Each row is a point. The window is the flat piece filled in between its corners: a triangle in 3 columns, a solid with four corners in 4, and so on. A path goes straight from each point to the next, and from the last back to the first. After which points does the path pass through the window?

Window (4 x 4):
[[ 52  35 -27  -1]
 [-17 -59 -59 -21]
 [-30  76  31  37]
 [ 50 -65 -18 -46]]
Path:
(1): [ 36  25   8 -45]
(2): [ 57 -18   4  18]
(3): [ 49 -47 -15  -6]
(4): [ 36 -17 -30 -92]
(5): [  8  21   5 -21]
(6): [35  2 17 47]
(7): [-12 -24 -36  66]
(8): [-28   9 -39 -16]
(9): [-32   5 -10 -17]
(10): [-21 -13 -11  26]
(11): [ 64  -3 -14  65]
(12): [ 30  69   0 -65]
(13): [-36  80  10  -6]
(14): [-10  45  11  97]
(15): [ 42  19 -24  20]
(16): [ 32  54 -24 -61]
Through the window after points: 3, 15

Window (6 x 6):
[[  68  -23  -17   -9  -14   -6]
 [ -37  -20  -26   88 -121   -6]
 [ -28   -5   34  -10  -58   20]
 [  84    9   50    1   50   12]
 [  13   18  -14  -24   54   -7]
 [  11  -43   21  -10   41   -4]]
Path:
(1): [-25   4  15  60 -94 -53]
(2): [ 19  -4   2 -18  14 -28]
(3): [ 20  11 -17  -6  28  48]
(4): [ 27 -19 -23  32  10  36]
(5): [ 24  -3  -7  22  -2 -43]
(6): [  7   9  -7  35 -69 -40]
(7): [  5 -13 -29  48 -69  27]
(8): [-16 -36 -36  66 -75  32]
Through the window after points: 2, 8

Window (8 x 8):
[[-23 -19 -49 -13 -68 -17  44 -74]
 [ 52  -5 -72   3 -52 -32  -3 -54]
 [ 11  45  72  28  23   9 -55 -62]
 [ -5  16 -76 -30   6  88  76  19]
 [ 30 -22  65 -11  26  37 -66 -62]
 [ 23  23  66 -39  -9 -11 -56 -28]
 [ 33 -21 -29  16 -23  50  75  37]
 [-26 -33 -71  -2 -21 -73   5 -49]]
Path:
(1): [ 62   4  33 -22  20 -10  29 -49]
(2): [-16   8 -28  -8 -15  35 -36   7]
(3): [ 11  20 -13   2 -19  34 -14 -24]
(4): [ 39 -13  -3  -9  39 -33  51 -67]
(5): [ 14   7 -40 -31  17  46  86 -19]
(6): [-17  10 -73   2 -32  80   0  41]
(7): [ 25  -8   1   6 -24  30 -63  36]
(8): [ 24   7   4 -24  18  -6  33 -68]
Through the window after points: 3, 5
